Each row is a point. A path goes straight from each point to the next, and from the last back to the first. The post is the endless flat space through its rows: a point in 2 columns, a line in 3, a plane in 4, and so on, so that a path can go around it. How many times does the path go around the post? Going back the other way cancels.
In the rows, zero is written as 128.

Post:
[[131 155 162]
 [ 93  88  96]]
Path (21 x 3):
[[133  81 130]
 [ 63  76 132]
 [ 74 146 188]
 [124 149 218]
 [160 122 160]
 [149  97  83]
 [142  98  42]
 [125 164 102]
 [ 40 143 114]
 [ 86 153 190]
 [109 116 163]
 [163  82 122]
 [142 119 107]
 [121 163  88]
 [ 83 147 120]
 [ 96 130 146]
 [116 165 159]
 [ 81 140 100]
 [ 86 145 149]
 [ 58 104 158]
 [122  85 163]]
Times around: 2

Post:
[[108 128  75  74 109 118 183 175 173]
 [189 113 143 171  86 112  71 119 114]
 [140 175  90  89 120 130 171 161 134]
 [167 127 188 117 110 117 136 102 154]
 [159 125 105 136 128  77  80 108  68]
 [167  80 159 139  91 161 141  83 133]
 [154 101 177 124 147 157 119 102 161]
 [141 140  81 136 135 101 169 159 132]]
Path:
[[175 183 203 118 157 119 129  65 108]
 [156 182 153 101 106 139 117 147  84]
 [167 107 117 100 160 174 175 130  83]
 [169 131 113  96 151 212 151 115 170]
 [175 104 129 186 115 192  93 107 162]
 [151 171 151 151 130  80 136 131 154]
 [154 169 132 158 123 129 146 173 227]
 [103 127 121 122  95 102 107 136 129]
 [122 101 149  98 179  56 102 103  83]
 [177 155 139 193  87  78 132  75  45]
 [136 118 102 140 112 146  89 149 152]
 [133  90  79 136  84 112 141 112  33]
 [148 100 123 135 233 143 102 109  70]
 [172  91 121 171  41 192 139 131  94]
 [155 120 145 182 136 138  49 130 105]
 [173 103 140 168 143 146 121 134 110]
 [140 157  92  61 156  92 115 149 112]
 [148  84  65  90  69 177 100 125 110]
 [147  94 101 150 153 119  86 145 171]
 [136 121 105 120  24 107 136  62  77]
 [118 179 147  50 145 130 226 119  81]
 [192  32 177 168  75 124 107 116 125]
 [199 105 142 146  70  67  92  87 103]
 [149 100 157 122 132  85  92  77 144]
 [164 173  96 144 102  83 144 103 102]]
Times around: 3
